Every row gives one point. Each table stands for the endless flat space through its points: a line for two points, a plane for three, and so on. Write the one point that lies in both, or say that there is none.

First, 3 rows:
[[ -3.2  -1.5  -3.2  -5.5]
 [ -9.2 -23.0 -14.7  -5.0]
 [ -7.1  -7.7  -4.7  -7.0]]
Second:
[[-17.9  -6.6  -5.2  -6.6]
 [-11.5 -10.2  -6.4  -6.8]]
They share: [ -8.3 -12.0  -7.0  -6.9]

First (4 x 9):
[[ -1.5   0.3   0.5  -2.8   8.0  -2.4  -9.1   7.8   5.2]
 [ -2.8   3.2  11.7   3.1 -11.8  11.4  -2.2  18.3   2.3]
 [-11.8 -11.5  -1.5  -5.6  10.6   1.7 -11.1  -1.4   2.2]
 [-12.3 -11.4  10.1  -2.5   6.4   8.3   0.6   6.7  -1.5]]
Second (4 x 9):
[[ -7.7   3.7   5.7  -3.4   7.6   2.9 -13.8   1.8  10.4]
 [ -0.6   1.3   5.5   5.1  -8.8   9.3   0.4  16.0  -0.2]
 [ -6.8   1.7   0.6  -0.8   3.1   8.0  -7.0   4.1   7.7]
 [ -4.3   6.1   4.4  -0.5  10.2   7.0  -8.8  -8.8  11.4]]
They share: no point

First:
[[  8.5   1.8   1.1 -17.4 -12.5  -3.0  -0.3   4.1  -6.4  13.8 -14.4  -4.8]
 [ -9.9  19.4  16.0  -6.3   1.5   1.9 -28.7  -9.8  -6.0 -13.3   2.6   7.2]
 [ 13.3  -3.4  23.0 -24.7  -4.9   9.3 -12.3   2.0   4.2  10.9   0.0   4.8]
 [ 16.0  14.4   7.5  -6.7   5.4   1.8 -16.5  -5.4  10.1  11.2  -4.4  -1.7]
 [ 10.1 -10.2  11.2 -30.3  -8.7   8.4  -3.1  10.0 -14.1  10.5  -9.4   5.3]
 [  5.7  13.1  11.0  -5.8 -13.3  -9.5  -4.4  -4.6  10.5   9.6  -7.8 -10.1]]
Second (3 x 12):
[[  2.9   1.2  10.5  -3.5 -17.6  -4.2  -6.7  -0.6  -2.4  15.8  -9.5   3.4]
 [  6.3   3.8   7.1  -2.9  -5.2  -5.2 -15.7  -5.8  -1.0   5.6  -8.9   4.6]
 [  2.6   5.3  11.2  -9.4 -17.4  -2.3  -4.8   0.6  -0.7  15.3  -8.0  -1.2]]
They share: [  5.0   9.3   9.0 -11.9  -8.0  -2.1 -10.6  -2.7   1.2   7.4  -6.8  -2.6]

First:
[[  1.6 -11.2   2.5   3.4   3.9  -6.8  -0.1 -11.7  12.9   5.6  -1.6   1.9
    3.5   1.5   9.7  -4.5   7.5  -1.0   6.2   5.6]
 [ -9.7   0.6  -5.7  -2.4 -13.4 -20.6 -14.9 -24.7  13.6  23.6  -0.1   2.1
   -0.1  14.3  18.2   9.2  11.7   8.0  -0.6  27.1]
 [-10.3 -11.9   6.1  -2.6   6.5  -3.0  17.5 -10.0   3.2  -2.3 -12.4   3.7
  -17.9   6.2  25.8   3.0  25.9  17.7   3.0   7.2]
 [  1.3 -11.2 -14.5  -4.6  -5.1 -23.2 -15.0  -6.9  25.1   3.8 -13.2   9.3
   21.8 -12.5  -3.3  -2.4 -11.8 -15.2  -7.1  -7.5]
 [-11.6 -13.3  -0.7  -7.0   4.5  -8.8  15.0  -6.0   7.4  -6.7 -20.4   7.5
  -12.4  -1.4  21.6   3.9  19.4  13.3  -3.5  -1.5]]
Second:
[[ 11.6  -5.8  10.6  -8.4 -11.0 -11.7 -14.2   3.8   9.4 -17.9  17.0  15.8
    9.9  16.0  21.4 -12.9  13.1  -0.9   2.1  -2.3]
 [  4.3  -4.9  -3.0  -7.6  -3.9 -15.2   6.8   3.9  -1.3   2.0 -10.3  -7.6
    8.4  -4.9  23.4   4.3   4.1  -3.4  -1.5  10.9]
 [ -6.4 -12.9 -12.4   0.7  -4.8 -20.4   1.9  -8.0  18.7  -1.1  -8.3   9.8
   -2.0   4.0  18.1   8.9   3.9   2.2   0.3   6.4]
 [ -6.1  -7.4 -14.5  -6.6   1.3 -21.1  -7.5 -22.3  26.8 -10.5  -0.4  13.9
  -19.1   6.6  20.4   7.3   5.2 -10.4 -10.2 -14.6]
 [-11.1 -16.1  -5.8  17.2  -5.3 -14.5  -5.8  -5.5  25.8  -1.6  -4.4  28.2
   -0.7   7.9  12.2  -1.9   1.8   6.5   4.0   8.3]
 [-13.7 -12.6  -7.3   3.2  15.3  -7.6  10.5 -22.7  16.7  13.7 -25.7  12.9
  -23.0  -7.6   1.0   3.5   6.9  -2.9  -5.9  -1.0]]
They share: [ -2.2 -11.7  -2.4  -3.6   0.4 -12.5   4.6  -7.3  10.9   2.3 -10.0   8.7
  -2.8   2.3  11.3   1.4   9.6   2.3   0.9   5.5]

First:
[[ 15.1  12.2 -11.2  16.9  14.3 -11.0  -5.5  14.2   1.5   6.7  17.0  -0.3
  -13.8 -10.7  15.1  -3.1 -17.2  14.6  -7.0   1.2  12.8  -7.9   1.0   3.4]
 [  8.7  16.0 -17.0  21.9  18.1  -7.8   0.7  13.6  -4.9   5.3  18.4  -1.1
  -17.8  -7.5  10.9  -7.1 -18.0   9.2  -2.2  -4.6  10.0  -3.9   4.2   4.0]
 [  0.6  12.2 -17.2  14.9  13.3  -7.0  20.5   5.7 -15.0 -12.3   5.0  11.2
  -12.3  -2.7  -2.9  -4.1  -2.7 -13.9  -9.0   2.7  -6.2   5.6  16.5  14.9]]
Second:
[[ 20.9  18.3 -14.3  21.8  16.9 -14.7  14.1  -0.8 -14.3 -10.8   6.3  16.1
   -9.3 -13.5  11.9   4.4  -4.3  -7.1 -10.9  -2.4   0.6 -10.2   6.9   9.4]
 [  7.3   7.6  -5.7  11.4  21.2  -9.6  14.5   8.1  -2.4  -7.2   8.4   2.8
   -9.9 -11.6  10.1   0.8  -1.0   2.2 -17.0   4.4   1.6  -4.6   3.9   5.6]
 [ 10.5   9.1  -2.3  13.8  30.1 -11.1  22.9   2.8  -4.3 -12.4   6.7   3.7
   -8.5 -17.1  15.1   5.2   5.7   0.5 -21.7   0.8  -0.2 -10.2  -0.3   2.2]]
They share: [  9.6  10.3 -11.9  13.2  11.8 -10.2   7.0   9.4  -5.2  -4.0   9.1   7.0
 -10.9  -7.5   6.4  -1.7  -8.1   0.2 -10.6   5.0   2.8  -1.8   8.7  10.0]

First (4 x 24):
[[  4.9 -10.6  10.6 -19.0   4.6   8.1  -8.1   4.8  -5.1  -9.3   5.6   1.2
    7.5 -24.5  -1.9   4.2  -0.8  -4.2 -10.9 -20.1  -2.9  -5.1 -11.3  24.3]
 [-12.4   4.8   1.0 -11.3   9.3  14.4  -8.2  -6.5 -10.5   6.4  -4.9  -9.6
   -4.0 -11.0   7.8   2.4   2.3  11.7 -13.6  -6.7  -1.5   1.5  -3.1   8.2]
 [-10.2   5.2   2.8  -5.4   0.5  12.3  -0.2   3.5 -10.2  -4.9   5.9  -5.7
    1.9 -13.7   2.8   5.7  11.7   5.4  -6.7  -0.5  -3.1   7.8  -9.9   4.1]
 [-20.9  15.9   2.6   2.2  -0.9   7.2   9.6  -1.6 -20.8  -9.0   7.9  -2.9
   -3.7   2.8  16.4  -4.6  13.6  14.2 -13.3  12.9   2.3   5.7  -1.0 -11.5]]
Second:
[[ -3.2   9.3   2.0 -18.2  -0.5   5.8  -6.3  -2.8 -23.6  -4.3   1.8   6.5
   -5.4  -1.1   3.2  -1.3  11.0   4.5 -24.2  -7.0   5.1   3.3  -3.8   4.6]
 [  0.0   5.4  21.0  -2.7  10.5   8.4  -7.2  -9.1  -8.6 -18.9  20.6  -1.6
   -6.6  -3.9  15.8  -1.9   2.0  13.3 -12.7  -8.7   2.6   6.3  -2.9  11.6]
 [-16.0   2.9  -3.6  -9.8  -2.7   8.6   6.1   7.0 -15.4  -0.9  -3.0  -2.9
    6.0 -14.1   3.4   1.1   9.6   2.3 -10.8   2.0  -2.5  -2.1  -7.4   0.8]]
They share: [ -9.6   4.1   5.6  -7.6   2.2   8.4   0.7   0.7 -13.3  -7.6   5.8  -2.0
   0.9  -9.8   7.9  -0.1   6.9   6.4 -12.1  -2.3  -0.3   1.2  -5.6   4.9]

First, 5 rows:
[[  3.4  11.4   5.1  -3.5  11.6   4.7  -2.0   4.5 -16.0  -2.6  21.6  -8.0
   15.1   3.0  11.2   1.1 -10.9 -11.3  -4.6 -10.0   7.5   6.0  -5.4   1.8]
 [  2.3  11.2   3.6  -4.4  26.5   0.4  -7.1  -9.0  -6.6 -16.3  12.9 -12.2
    9.7   2.1  -0.4  -6.1  -0.9 -14.4  -5.9  -3.6   8.2  -1.1   7.4  -4.3]
 [ -2.3  11.9  -1.7  -7.2  11.1   4.3  -7.2   6.4 -12.8   1.7  20.0  -5.0
   10.3  -0.3   8.7   2.7  -9.7 -18.6  -7.0 -12.0   2.9   6.7  -6.5  -3.5]
 [ -0.4  17.8   8.1   0.3  27.8 -10.7  -8.8 -20.5 -13.8 -28.2   7.0  -6.6
   13.9  -0.2  -5.6 -19.5  -4.9  -8.1  -1.0   4.2  12.1  -4.8  17.0  -7.0]
 [  9.4   9.5  13.5   0.5  19.6   3.1   2.3  -5.9 -13.9 -15.1  17.9 -13.5
   17.2   6.0   9.1  -5.0  -7.1  -3.6  -2.4  -3.8  13.0   0.9   2.4   5.4]]
Second (7 x 24):
[[ -2.5   2.2   9.6 -16.6   8.5  19.2   4.6 -12.0 -20.7  -5.3   7.8  10.1
   17.3 -10.2  20.8 -24.5  -5.6  -6.2 -12.2  -3.4  -7.6  -3.1  -8.4  11.5]
 [ -6.9   9.3  -2.0  -4.6  10.4  -3.3  -5.1  -6.6 -10.3  -6.0   0.4   5.3
   15.6   0.8  21.8 -26.2 -22.8  -4.8 -23.8  -5.6   6.1 -13.2   5.8  -2.3]
 [ -1.3  19.4   0.5  -3.7   9.6   3.3  -3.8   0.1  -6.9  -6.8   4.2  -2.7
   20.5 -14.9  14.4 -24.5 -11.9  -6.7 -17.1   0.1   4.3   1.9   6.0  -0.4]
 [ -7.0  -3.0  12.1 -12.9  12.1   6.2  -9.2 -11.6 -16.2 -11.8   1.1   8.3
    7.9   2.6  23.6 -13.1 -11.0 -10.7  -5.5  -0.9  -8.7  -2.0  -4.1   1.2]
 [  0.0   1.1   7.6   7.7  12.8 -27.9  -9.7 -17.0 -15.4  -6.4   7.9  -8.0
   -3.0  12.5  12.3  -4.6 -28.0  -8.9 -11.3 -18.4  13.2 -21.0   5.1 -14.8]
 [-14.5  -1.8  -0.2  -3.3  11.8  -7.3   8.8 -21.5  -6.3  -8.3   3.4   3.8
    5.9   5.6  14.1 -23.3 -10.5   8.3 -14.7 -12.2   5.7 -19.4 -13.6  -6.0]
 [ -1.3  14.8   1.1  -8.7   7.4  21.6  10.5  -0.5  -6.2  -6.3  11.7   4.2
   25.4 -22.4  16.8 -30.5  -0.8  -1.1 -18.4   1.5   1.2   5.8  -0.2  15.4]]
They share: no point

First (3 x 24):
[[  6.5  -2.3   7.6  -0.8   9.8   5.9 -13.1  14.5  -2.7  -7.9  12.0 -13.0
   -2.9  10.3   8.6   6.3  -6.5   5.9  -8.4  -1.8  -3.9  -1.9   2.8  -0.3]
 [ 11.0   5.9  -1.6 -12.2   0.0  10.6 -17.8   7.9  11.7  -3.8   0.3 -29.0
  -15.3   1.0  -3.2   7.4   2.0  11.3   3.0   8.9  -6.9 -10.4   0.7   5.3]
 [  4.0 -10.4  16.5   8.1   6.2  11.6  -3.4  12.3 -15.1  -0.4   9.7  -0.2
    3.5  19.5  16.5  -2.5  -3.4  -2.6 -18.4  -7.5   0.7  -7.2  -5.2  -9.4]]
Second:
[[ -1.5 -13.7  10.1   6.6  13.6  15.0   0.1   8.6  -5.1  -1.1  19.0 -22.1
   -3.1   5.8  13.7   3.3   4.0  -4.8 -12.0   4.1  -7.1  -0.1 -17.0   4.4]
 [ -2.7 -15.9   4.5  20.4   8.2  -0.2   5.1   2.3   1.8  -0.1  16.4 -15.5
   12.3  19.6  28.7   8.7  15.7   6.9  -1.7   9.8 -11.9  12.7 -27.4   7.6]
 [ -1.2  -8.4  13.1 -10.3   7.4  15.4  -8.0  10.5 -10.7  -4.0  11.9 -15.4
  -14.3   4.9   6.8  -1.0  -1.0  -9.6 -12.2   0.2  -5.1  -4.0  -7.5   2.3]
 [ 28.8  10.6  16.5   7.1   7.3   4.4 -25.3  20.1  10.4  -2.0   0.6 -10.6
    4.3   1.8  -4.7 -10.0  -3.3  25.7  -6.5  -3.6  -3.8 -27.6   7.1 -11.1]
 [ -0.1 -22.0  14.0   2.8  16.7   9.5  -7.2  13.9   1.7  -6.8   7.6 -21.5
   -3.7   3.9   9.8   5.5   1.0  -7.1  -5.8  -7.5 -17.7   4.9 -16.3   1.5]
 [ 12.2 -21.4  23.6   2.1  18.3  -4.8  -3.6  -7.4  -5.3 -23.7  -2.1 -15.5
  -10.2  23.9  21.3   1.5  -6.3  -3.3   4.1  -6.4  -2.8  -0.7 -22.4  19.9]
 [ -4.4  -6.9  13.5  12.1   7.8   9.7   2.3  10.1  -1.5   7.4  24.7 -16.9
    1.0   6.8  17.6  -3.7  18.3   6.8  -7.5  14.4  -6.0  -3.9 -20.5   3.4]]
They share: no point

First, 6 rows:
[[  3.1 -10.7   8.3  -1.2  -6.2 -21.6   6.7  -7.0   0.1 -14.7   7.8  21.1
  -19.2  14.8   6.9 -14.3 -18.2 -10.6 -12.2 -15.5  -3.0   7.3 -14.1   6.4]
 [  0.1 -11.3   3.9  -1.0  -0.7 -20.9  -1.4 -13.9  -4.9   4.1  -7.7   6.0
   -6.5  10.2   4.5  -6.3 -28.4   1.2 -19.0 -11.4   9.0  -1.7  -9.4  -2.2]
 [ 10.2 -14.4   2.3  -0.8  -8.3 -16.5   4.8  -0.9  -9.6  -0.8   1.1   7.8
   -0.4   9.4   9.9  -4.2 -19.1   1.6 -17.5  -8.9  -3.4  -6.3 -23.3  12.3]
 [ 15.6  -7.2   8.5  -1.7 -17.9 -26.1  13.9  -0.4  -4.5  -2.6   0.6  24.8
   -8.0  14.6  16.2 -11.2 -24.9  -5.5 -17.4 -14.1  -5.5  -8.0 -34.1  20.8]
 [ 14.1  13.1  13.5 -22.3   0.7 -22.6  -8.6 -11.0   2.4 -14.9  10.0   2.0
   -4.5  -4.4  22.0 -28.0 -23.2 -11.4   0.6 -28.2   0.7 -18.3 -19.9  13.8]
 [ 12.0  21.8   5.7 -28.2  -3.2 -24.9  -6.8 -17.6   4.4 -15.6  26.6  10.3
   -6.7  -4.2  20.5 -36.1 -25.3 -14.7   8.4 -37.6  -1.8 -12.8 -12.3  15.6]]
Second, 6 rows:
[[  3.7 -17.0  11.4  -8.0  -1.1 -14.5 -16.6 -10.9  -7.3 -15.0  13.2   2.5
  -13.8  17.0  13.3   2.3  -8.6 -12.3 -10.3 -26.2   3.9   2.2  -7.9  -3.0]
 [ -7.4  10.4  21.5 -20.7   0.2 -28.9  -1.5  -7.5   1.0 -25.6 -20.2  16.9
  -12.4 -21.6  -8.6 -21.5 -27.8  -3.2  -3.7 -18.7  -1.0   2.9 -13.0   4.1]
 [-12.3  10.1  20.7 -15.0  -2.1 -31.4  -1.7  -7.0   1.2 -17.3 -22.5  14.8
   -8.4 -23.9 -12.6 -22.5 -30.6   0.4  -0.9 -22.1  -1.5   8.7 -14.2   5.5]
 [  4.9  -9.1   3.6  -4.6  -2.7 -16.9  -2.8  -3.9  -0.4 -13.3  10.1   0.8
    4.4  -1.5   3.8 -22.2 -15.7  -8.2  -5.6 -15.5  -6.9  -3.4 -19.8  10.1]
 [ 13.8  -7.4   2.1 -11.2   3.0 -10.2   0.9  -3.2  -0.5 -25.7  15.8   2.7
   -0.4   1.3   9.7 -22.6 -11.3 -10.9 -12.3  -5.1  -8.6 -13.3 -17.2   9.6]
 [  4.1  -5.1  17.8 -23.5   5.5 -15.2 -10.0  -9.8  -1.3 -32.8   1.7   8.6
  -20.0   3.2   7.9  -5.9 -14.6  -9.1 -14.6 -14.5   0.5   0.0  -4.8   2.2]]
They share: no point

First (5 x 24):
[[ -2.8  -8.7  -9.2 -11.9  -2.0 -12.5  -0.9  -7.6   7.1  -8.9  -7.0   5.3
    4.8   7.6   5.0  12.1 -14.5  -8.1   9.3  -0.6   5.7   0.2  -7.9  12.3]
 [ -1.9 -10.1 -13.7  -7.7  -5.9 -11.4   3.2  -9.8  -4.5  -4.5   0.8   5.6
    1.1   3.4   8.2  11.5  -9.5  -9.5  14.5   0.5   5.1  -4.3  -8.9  15.0]
 [  9.9 -17.7   0.9 -11.9 -19.1   1.2   5.4 -17.2  10.1 -18.5  -9.4 -12.4
    7.5   4.2   2.8   5.5   7.5 -16.5  -1.9  10.3  -6.3 -15.5  -4.1  -0.2]
 [  1.4 -17.1  -9.8 -21.7 -19.8   0.9  -7.1 -13.2   8.5 -19.9  -3.8  -7.7
    7.4   3.8   5.4   4.1   0.5 -12.1   4.7  13.6   4.1  -6.6   1.3   3.5]
 [  2.2 -11.3 -14.6  -4.5 -10.6  -7.8   7.1 -12.5  -8.6  -3.2   4.1   2.0
   -0.1   0.7  10.3   9.2  -4.0 -11.7  15.7   3.1   1.5  -9.1  -9.6  14.4]]
Second (6 x 24):
[[  6.6  -8.7   5.1 -18.6  -9.9   3.3   5.0 -21.7  11.0 -20.6   2.9  -8.3
    9.5  10.3   8.9  15.6   2.8 -24.2   3.1  -2.6 -11.2  -6.0  -4.9  17.9]
 [  2.4 -27.6  -9.0 -32.9   0.6  -3.6 -17.4 -19.5  16.5  -8.7  -0.2 -17.3
  -10.4   1.0  -9.6   9.1  -1.1 -11.8  17.8   1.5 -15.1   5.4 -14.9   4.4]
 [  7.8   7.8   1.6   9.8 -12.0   5.6  22.1 -20.7  -3.5 -22.9 -23.9  -0.5
   17.1  -1.8  26.0   2.7  -4.1 -19.5 -14.7  15.0   8.3 -19.9   2.1  15.9]
 [ -7.2 -15.3  -9.6 -17.5   5.2  -7.7  -4.7 -23.9  18.7 -13.7  -1.3 -21.8
   10.1   7.2  -3.6   8.3  -1.2  -3.2  14.4   2.6 -16.2   5.7 -17.7  11.5]
 [ -1.6 -19.7   5.4 -27.7  -6.6   1.1  -6.1 -17.7  20.9  -6.9  -8.9  -9.8
   -4.1   7.2   1.8  12.3 -10.2 -17.2   9.0  -4.2  -7.6  13.1   0.7   1.9]
 [ -0.8 -27.4  -5.6 -38.9   4.2  -2.2 -19.2 -24.1  20.9 -11.7   5.2 -22.1
   -8.4   4.8 -10.0  14.3  -0.9 -12.8  19.2  -4.9 -20.5  12.0 -14.9   8.0]]
They share: no point

First, 4 rows:
[[ 12.5   6.8  -5.5  17.0   9.9   7.3  12.3  -5.4  -2.6   1.4  -6.8   4.6
   -9.9  -9.9   4.1  16.5  -6.2  -2.1  -8.5 -18.0   9.4 -13.2  -5.5  -4.0]
 [  2.2   5.1   0.5  20.8  22.4  17.2  19.3  -8.5 -12.4   1.8  -8.1  -5.1
  -19.2  -7.7  14.6  16.0   2.2 -13.3  -9.5 -29.9  21.6 -10.5   9.0 -14.3]
 [  8.1   2.5 -13.0   7.8  -2.0  -4.8  -1.6  -6.0 -11.7   2.9   4.3   2.4
   -3.8   0.6  10.5   5.6 -20.1   8.8 -12.0  -2.9   3.4 -10.1  -7.0  -6.9]
 [  5.0   1.1 -13.9  10.4   3.6   0.0  -1.5  -6.1 -11.6   4.2   3.9   0.5
   -5.6   0.7  12.6   4.8 -18.6   5.1 -13.9  -7.9   6.0 -10.1  -1.8  -7.9]]
Second (6 x 24):
[[  4.6  12.0 -16.7   9.7  14.8   7.2   6.4 -18.0   6.4 -22.5   4.9   2.9
  -14.5   7.1   5.9  19.0 -12.9  -9.3   4.3 -17.3  12.8 -12.9   8.2   2.9]
 [  5.1   3.2  -5.2  -1.6   3.5 -13.6  -5.8  -9.3 -13.1  13.5   8.2  -2.3
    5.3  11.2   8.4 -20.2  -6.5   7.6 -34.5  -2.8  10.0 -14.4  -4.5  -3.9]
 [  8.1   6.0   0.5  11.5  15.8  12.6   1.6  -1.1 -19.3  12.2   5.8 -11.5
   -8.6  -7.1   8.8  -0.9 -15.5   6.6 -11.6 -23.7  27.1  -8.8  12.7 -15.2]
 [  9.8   8.2  -4.6  18.1  17.1  16.4  10.0   1.8 -18.1   8.4  -0.4 -10.5
  -16.6  -7.6   8.7  13.3 -21.4   2.3  -5.2 -28.0  19.2  -0.9  14.0 -17.8]
 [  2.7   0.9  -8.2   8.1   0.4 -11.3   2.7  -7.3 -15.0  10.7  -2.3   8.5
   -3.3   5.1  16.7  -0.7 -10.2   3.7 -28.7  -2.3  -2.4 -10.6 -13.9  -8.6]
 [  8.1   9.7 -18.1  13.6   6.0  -6.4  15.1  -5.2  -7.2  -0.5  -7.4   4.8
  -14.7  11.6   9.0  16.9 -19.7  -4.5 -17.5 -11.4 -11.3   3.1  -4.4  -7.7]]
They share: [  4.3   2.1 -10.3  13.0   8.3   4.3   3.7  -6.7 -11.8   3.6   0.9  -0.9
  -9.0  -1.4  13.1   7.6 -13.4   0.5 -12.8 -13.4   9.9 -10.2   0.9  -9.5]

First, 6 rows:
[[-17.0  22.7 -23.1  -8.6 -14.0 -16.3   0.1  30.1  13.9  24.1  -1.5  -7.1
   -9.0  25.4  -6.8   2.0  -3.9   0.0  14.7  -3.2  29.5  -8.3  22.6   6.7]
 [ -9.6   5.9 -12.8 -25.0  -5.8   3.3   1.6  13.4  -1.9  12.2  17.1 -22.1
    9.9   1.4  -4.9  20.0   3.9   0.8   5.2  -2.8  20.1   1.0  13.1  -1.2]
 [-14.8   3.0 -12.2  -9.1   2.6  12.5 -16.5  -6.7 -14.4  -7.4  15.6 -11.8
   19.4   8.0  -4.3  20.1  13.0   9.6 -17.0  26.6 -11.8 -21.0  -2.8  -0.8]
 [-19.3   0.9 -13.9  -4.5 -13.1  -1.6  -3.7  12.5 -12.8  10.1  29.7  -5.0
   13.1   5.2  15.9  20.0   9.4   4.5  -7.3   7.5   6.9  -3.5  10.3   4.6]
 [-10.3   5.1  -6.1   2.4  -1.1   5.9 -18.1  -4.9  -7.1  -1.3   9.3   3.7
   14.3   7.3   0.0   0.8  16.6  13.5 -22.9  26.4 -12.9 -19.4  -8.9   1.0]
 [ -7.8  17.7  -6.9  -0.2 -10.3  -5.3  -8.3  11.7  12.1  14.8  -7.2   8.7
   -1.2  12.8  -3.7 -17.2  10.0  14.4 -10.2  12.5  10.4  -8.5  -0.7  -0.4]]
Second (7 x 24):
[[ -3.3   1.9   2.9   2.9 -21.0   1.5  -7.2   9.8  -3.5  13.1  16.2 -12.5
   -7.3  18.5   4.5  26.5   3.2 -11.4  -0.1   5.4   8.9 -15.6  -6.7  -7.9]
 [ -8.1   2.5  -6.2   6.1 -14.2  -7.0  -9.2  13.7 -13.0  14.1  14.5 -23.9
   -5.2  20.5   2.4  32.1  12.8 -13.0  15.5   9.2  11.0  -9.5  -5.9  14.1]
 [-29.8   0.0  -8.5 -16.4  -9.8   0.5 -11.3  19.1   3.5  -7.5   7.8 -17.2
   10.8   2.8  -6.6  20.4  20.4  -2.4 -10.0  20.9  -4.7 -10.2   4.0   1.5]
 [ -3.0  42.7 -17.3  -7.3   1.4  -3.6   4.2   9.5  -9.1  15.8  -0.8  10.3
    6.9  16.3 -16.6  -7.3   4.7  24.7 -15.4  -7.4  24.7 -12.7  33.4  -3.8]
 [ -2.5   8.2  -4.7   3.2 -16.0  -6.2  -3.7  10.7 -11.6  17.1  18.1 -14.9
   -4.9  20.1   3.4  27.5   6.7 -11.5   9.9   6.1  14.5 -13.1  -4.9   4.9]
 [-25.3   0.1 -21.7 -25.1 -10.4   7.5 -12.0  13.6   0.1  -0.9   8.0 -14.5
   11.1  -3.5  -3.3   7.7  15.2   4.2 -10.3  28.0 -10.7  -2.4   0.3   5.5]
 [-11.6   6.0   7.0  19.8   6.3   1.4 -18.0   3.8   4.9   4.4  -1.6 -12.7
    7.2  30.5  -5.2  17.0   5.6  19.0  -3.5 -10.4  23.4 -18.7  17.8  -5.2]]
They share: [-13.4   9.4 -13.0 -10.2  -6.0   1.8  -7.3   8.3  -2.3   7.2  10.0  -8.3
   8.6   9.9  -2.4   9.9   7.8   7.4  -5.8  11.9   7.2 -10.1   5.8   0.4]

First:
[[-10.4 -14.4  -5.1   8.6   3.9  27.0 -14.5  -8.2  -4.3   8.8  -3.3   4.2
  -21.0   3.7  -0.4 -16.1  -2.8  10.5  -2.8   8.4 -27.0  -9.5 -13.6   8.5]
 [ -6.2  -9.4   6.1  17.2 -13.7  12.7 -13.5  -1.0  -0.9  22.4  -2.6   9.1
   -4.3  11.1 -11.9 -15.1 -21.3  -8.2   3.9   1.1 -10.3  -2.2   8.9 -11.3]
 [ -8.5  -5.9   2.7   9.5  -6.1  14.8 -11.2  -7.1   4.2  11.1  -7.5  11.1
  -12.6   6.4  -5.6 -15.5 -17.7 -10.3   3.0   3.9 -14.7 -10.6   0.7  -2.4]
 [-13.1 -13.9   5.9  11.1 -12.9  12.5 -26.6 -12.3  10.4   9.5 -13.8   0.6
   -4.7   5.0  -2.5  -7.3 -11.0 -14.0   2.7   6.0 -10.0 -23.9   5.8  -5.6]
 [ -8.2  -8.0   7.8  19.9 -22.2  -1.0 -15.4   5.7   2.3  22.8  -4.1   8.6
    3.2   7.4 -19.6  -4.4 -14.1 -18.2  10.3   8.7  -0.2  -8.8  19.5 -15.4]]
Second, 5 rows:
[[ 11.8  -3.8   6.8  17.5 -11.1   3.5  -6.8   3.1   1.7  13.1 -20.7   0.1
   -9.9   2.7 -14.0  -9.1 -10.5 -25.7   8.5 -13.5 -13.1   6.6  -7.5   5.0]
 [ -3.8  -7.9  -3.7  11.5   0.3   2.3  -6.5  -2.4   7.1   3.0  -9.1  10.8
  -21.9   1.5  -4.6  -2.9 -18.7 -22.5   3.2   7.4 -13.7 -13.3  -5.2 -12.0]
 [  7.1   2.5   3.1   0.3 -15.0  12.7 -21.1   2.9  16.2  11.5 -25.2  23.0
  -11.3  -8.8 -24.6 -15.2 -12.2 -21.8  -4.1   4.9  -6.4 -13.6  -6.0   0.8]
 [ -4.9  -1.2  10.0   1.5 -17.3  14.9 -18.9   2.1   2.5  19.6 -15.8  13.8
   -3.1   0.0 -22.1 -22.9   0.8  -4.4   0.8   9.0  -4.3 -13.3   4.0  11.6]
 [-15.6 -12.6   9.4  16.3  -5.5   4.5  -1.9  -1.8 -15.2  17.3   1.1  -7.4
   -7.2  15.3  -2.7 -15.0   2.1   0.5  12.6   5.5 -11.0  -5.4   7.8   8.3]]
They share: [ -9.8  -6.5   1.3  10.7  -7.9   9.9 -11.7  -2.8   3.3  10.8  -6.7  10.0
 -11.1   3.5  -9.2  -9.9  -9.9 -10.5   5.4   9.6 -12.3 -13.1   2.8  -1.6]
